Each row is a point. Any point is a mix of the corners, with weights that add up to 1. It lies inside the corners' shape when no weight is negative. Say inside or outside, and name the corners with a negative weight.
(in the rows, 128 means zero)

Corners:
(1): [124 123  53]
(2): [150  74 219]
(3): [130 179 177]
(4): [157 173  80]
Points:
[131 152 138] -> inside
[154 159 100] -> inside
[138 120 164] -> inside
[141  99 165] -> inside

Corners:
(1): [204 176  76  95 151 166]
(2): [116 120  68 149 105  69]
(3): [215 152 131 158  92 132]
(4): [164 116 146 138 174 131]
(5): [123  73 110 141 112 143]
(6): [128 121 214 156 124 174]
(7): [ 84  35 186  40 203  47]
Points:
[208 179 126 177 113 159] -> outside (5, 7)
[108  98 181 103 168 121] -> outside (3, 5)
[192 139 131 147 107 127] -> inside
[130  85 118 138 119 139] -> inside
[142 106 156  93 176  93] -> outside (5)
[168 130 121 130 117 128] -> outside (4)
[127 104 181 107 156 114] -> outside (5)
[166 120 154 160  83 123] -> outside (1, 4)

Corners:
(1): [150  73  59  85 146 125 133 179 172]
(2): [165 179 163 221 107 208  87  29 162]
(3): [ 60 144  97 149 117 156  50  75  66]
(4): [ 89 122 193 145 132 132 123  95 157]
(5): [ 64 122  69 123 183  87 106 147 111]
(6): [ 69 139 122 105  98 133 179 147 140]
(7): [116 192 115 112  82 112 117 170 145]
(8): [173 101  67  93 183 149 111  97 106]
(9): [110 125 154 173 192 111 131 152  73]
(10): [212 179  73 177  36 109 132 118 150]
Points:
[165 120 108 135 118 142 151 114 182] -> outside (3, 7, 9)
[120 146 114 150 136 147  99  88 110] -> outside (1)
[ 44 134 124 137 191 121 103 115  91] -> outside (1, 10)
[120 146 131 165 135 152 101  95 116] -> inside
[148 181 147 181  76 126 145 112 158] -> outside (1, 3, 8)

Corners:
(1): [128 117 108  58  68 117  47 129 182 150 158  97]
(2): [149 141 114 113 157 115  34 121 185 174 110  90]
(3): [ 87 123 145 161  99 107 144  94 128  73 155 125]
(4): [156 113 124 144 161 189 173  75  92 137 141 171]
(5): [125 126  80  74 120 101  36 149 172 163 129 125]
(6): [ 64 125 168 140 109 148 140 114 110 125 140 153]
(7): [130 153 114 152 125 170 130 122 140 153 194 145]
(8): [141  99 155 147 131 144 203 134  97 132 125 156]
(9): [ 76 136 162 175  90 151 180 168 100  74 120 136]
(10): [108 104 116 115 102  96   7 135 222 165 112 119]
(11): [135 118 112 134 169 175 164 157 124 124 170 141]
(12): [128 112 105 109 135 150 177 101 125 138 131 120]
(13): [124 170 186 138 109 167 149 124 140 121 130 151]
Points:
[119 126 145 148 128 153 160 119 124 126 134 141] -> outside (1, 5)
[106 123 145 124 110 137 125 124 134 125 131 133] -> outside (7)
[113 124 124 127 118 126 117 126 140 121 143 130] -> inside
[120 134 129 130 112 140 117 117 145 137 149 132] -> outside (11)
[119  98 119 121 120 144 146  81 117 147 141 154] -> outside (2, 9, 11, 13)
[122 127 125 119 120 126 104 137 151 141 133 123] -> outside (4)
[108 132 139 129 113 141 124 138 140 128 143 132] -> outside (4)
[131 124 126 122 132 140 118 122 144 143 140 132] -> outside (9)
[131 129 136 102  88  84  11 124 203 140  98 102] -> outside (6, 7, 11, 12)

Corners:
(1): [148 119 113 133 129 110 171  57 164 143 125 119 107 117 155 182 112 154
 214 165]
(2): [157 161  89 158 179  86 127 112 180 159 160  83 117 137 131 175  74 112
 147 159]
(3): [160 145 190  79 130 159 201 118 187 202 183  89 114 134 130 182 165  55
 121 119]
(4): [117 116 161 145  97 170 118 162 111 123  60 149 148 102 150  77 132 172
 111 101]
(5): [147  53 104 207  59  89  47  87  98 240  53 156 115 111 113  77 119  80
  86 249]
(6): [137 188 167  70 140 111 146 178 130 114 164  99 115 182 218 184  98  99
 156 110]
(7): [138 116 108 128 131 100 145 100 129 189  70  93 162 116 152 185  81 110
 118 122]
(8): [ 78 182 103 137 110 139 180 120 142 174 146  95  99 164 154 173  68 101
 143 172]
(9): [183  70 184 123 152 103 147 120 144 135  94 116 126  85 100 162  94  76
 133 184]
(10): [ 87 195 152 132 127 132 168 144 163 160 170 108 218 113 110 214 118 146
 137 149]
(11): [120  86  72 108 139  82 142 133 163 180 103 139 135  72  93 155 114 107
  57 186]
(12): [108 169 141  63 119 154 143 123 105 155 184 101 142 231  89 148 160 128
 153 113]
(13): [118 126 169 170  56 171 100 173  37 147  67 147  89 115 146 109 175 128
 163  66]
(14): [118  65 121 204 131 144 163 164  73 109 123 131 124 154 125 121 202 172
 120  83]
(15): [ 92 137 161  84 227 157 120 155 141 122 106 224 169 181  94 145 164 104
 131  72]
(16): [103  43 112 149 131  52 115  93 118 175 117 109 153  68  77  90 105  67
  78 168]
(17): [111 163 163 162 118 163 132 120 136  98  70 162 113 178 121 163 173 134
 107  75]
(18): [111 115 221  80 154  98 101 130  79 141 150 126  83 145 121 154  98 148
 159  98]
(19): [132  29  94 185  79 152  82 139 123 133  93 140  85 140 162 131 116 125
 125  82]
(20): [147 162  99 179 107  75 211 128 142 146 173 131 135  96 124 167  64 164
 175 137]
(21): [109 166 138 107 172 183 105 101 101 126 152 201 171 169  97 147 147 132
 115 116]
Points:
[129 139 150 127 141 142 133 140 126 140 128 147 145 142 120 153 135 127
 126 112] -> outside (1, 8, 16)
[124 115 128 135 126 123 137 123 131 148 111 134 125 127 123 150 129 121
 126 132] -> inside
[121 132 127 138 124 129 136 126 126 154 121 127 126 138 131 151 127 124
 134 120] -> outside (9)
[132 111 137 128 136 118 139 120 131 154 117 128 126 129 122 146 120 108
 128 136] -> outside (10)
[129 101 128 143 126 126 126 115 123 156 108 137 117 127 118 135 122 119
 127 130] -> outside (6, 10)
[125 125 115 142 122 124 141 114 127 154 117 130 120 141 134 150 131 117
 138 125] -> outside (4, 9, 10, 18)
[134 131 127 142 134 121 134 126 139 148 122 121 128 128 132 145 111 128
 136 134] -> inside
[121 133 133 133 123 126 139 129 126 147 126 128 128 137 140 151 119 126
 137 123] -> outside (9)
[121 130 134 123 126 124 144 126 130 159 128 120 124 136 126 156 118 114
 129 136] -> inside
